Every row gives one point. The points of each table are mixes of a few directions, plus a little noise. How many directions does each table use, and how many do they share? Where both have some left over, give the other angles between the two spaces (their principal angles), to ten degrees, smallest first.
In the rows, 128 means zero.

First (5 x 2):
[[150 164]
 [ 87  62]
 [139 148]
 [112 101]
 [150 165]]
Second (5 x 2):
[[174 119]
 [146 124]
 [ 42 145]
 [119 130]
 [159 122]]
Directions: first 1, second 1, shared 0; angles 70

First, 6 rows:
[[130 146 107 207]
 [126 116 147 109]
 [124 108 158  94]
 [122  98 175  82]
 [129 128 125  92]
 [138 172  57 182]]
Second, 6 rows:
[[159 154 107 138]
 [129 198 117  67]
 [115 126 133 117]
 [160 126 113 163]
 [111 128 137 111]
 [ 94  36 160 172]]
Directions: first 2, second 2, shared 0; angles 40, 40

First:
[[158 132 145 123 148 139 113  98 149]
 [143 121 183 132 150 138 149  85 136]
 [ 75 151  89 110  35 144 102 168 146]
 [ 87 119 145 110  99 152  69 150 180]
 [129 129  98 110 116 170 116 149 124]
 [101  66 140 127 191 152 112 180 118]
 [198 160  88 151 159  65 176  90  80]
 [126 130 109 131 124 131 163 138  92]
 [136 141 153 154 132  61 150  93 130]]
Second (7 x 9):
[[137 127 130 127 134 132 129 124 124]
 [166 132 126 126 158 142 142 109 117]
 [203 133 129 124 186 159 154  84 106]
 [165 129 129 124 158 143 142 105 117]
 [150 130 129 127 146 137 137 116 121]
 [ 66 124 127 131  81 105 107 162 146]
 [  7 121 126 137  32  79  85 198 164]]
Directions: first 5, second 1, shared 1

First, 10 rows:
[[133 141 148 131 137 107 104 167 131 144  95 125]
 [132 132 119 126 129  94 123 167 134 141  94 122]
 [118 156 151 135 124 130 108 163 133 114 103 133]
 [143 119 138 125 143 113 117 132 125 159 122 122]
 [125 110  79 120 114 109 160 118 128 121 132 124]
 [107 136 170 141 117 249 136  20 117  70 228 153]
 [140 138 219 140 158 202  84  78 117 145 174 138]
 [129 117  97 123 121 110 146 127 129 129 126 124]
 [127 111  78 119 117  96 156 136 130 128 118 122]
 [126 123  80 122 116  73 147 173 136 128  88 119]]
Second:
[[161 152 151 153 142 155 148 147 135  72 192 173]
 [121 143 156 139 134 136 110 126 137  78 138 127]
 [ 67 133 164  89 109 164 123 138 139 191  92 146]
 [144 135 135 159 145  96  79 124 147  97 123  83]
 [180 139 133 152 148 124 137 141 101  82 153 147]
 [213 151 140 170 153 147 140 156 101 121 179 167]
 [114 105 105 104 128  79 127 124 110 116  77 101]
 [ 89  98  87  95 105 112 137 100 123 178  86 100]
 [ 79 105 103  96 109 114 145 134 171 188 114 121]
 [112 118 106 122 107 153 134  90 116 156 127 117]]
Directions: first 3, second 6, shared 2; angles 50

First, 11 rows:
[[151  95 115 102 187  92 113 194 103 113 166  98 127 187 161 101 152  92]
 [152 185 144 126  81 129 115  65 166 133  96 159 104  71  34  82 113 169]
 [115 135 141 142 143 146 118 181  87 140 116  79 119 162 184 146 121  95]
 [ 90 185 155 173  64 187 140  84 144 150  79 132 118  52 123 168  86 169]
 [109  53  86 107 168 129 146  96 142  85 196 148 171 171 178 189 107 152]
 [125 138 135 129 109 162 114  83 113 127 111 125 132 168 129 178  83 135]
 [141 108 127 121 167  98 126 202 101 134 137 103 123 156 158  95 172  80]
 [174 133 119  98 117  90 113  71 163 118 128 172 120 125  33  71 146 144]
 [ 85 108 141 160  77 152 178 125 120 159  83 160 145  89 136 171 172 103]
 [131 109 122 124 172 106 127 201 108 127 148  95 125 146 171 104 156  95]
 [133 157 123 127 127 121 122 104 162 118 140 136 121  84 103  99 106 172]]
Second, 11 rows:
[[ 79  69 121 143 106 175 119  46 142 117 135 138 137 153 204 197 207  58]
 [141 140 126 121 131 120 121 123 133 125 129 129 126 122 105 110 119 143]
 [112 117 101 112  80  94 124  94 207  98 217 180 132 155 136 117 165  97]
 [177 167 139 114 164 119 109 135 104 133  86 104 110  98  59  79  80 182]
 [149 148 150 138 170 145 136 184  58 157  55  81 122 102 109 123  77 164]
 [ 97 115 141 154 128 135 172 227  76 157 107 110 150 129 180 169 108 119]
 [161 173 146 130 157 105 148 231  79 155  91 101 124 102  80  88  50 187]
 [107 115 115 130  99 114 139 128 159 119 174 152 137 144 154 135 150 104]
 [127 105 124 121 130 157  94  28 150 109 121 133 116 132 134 143 173 104]
 [123 108 131 130 136 162 107  58 126 123 107 120 120 128 140 148 159 108]
 [134 146 112 114 100  82 135 154 172 115 190 164 134 136 106  92 118 140]]
Directions: first 5, second 3, shared 1; angles 50, 60
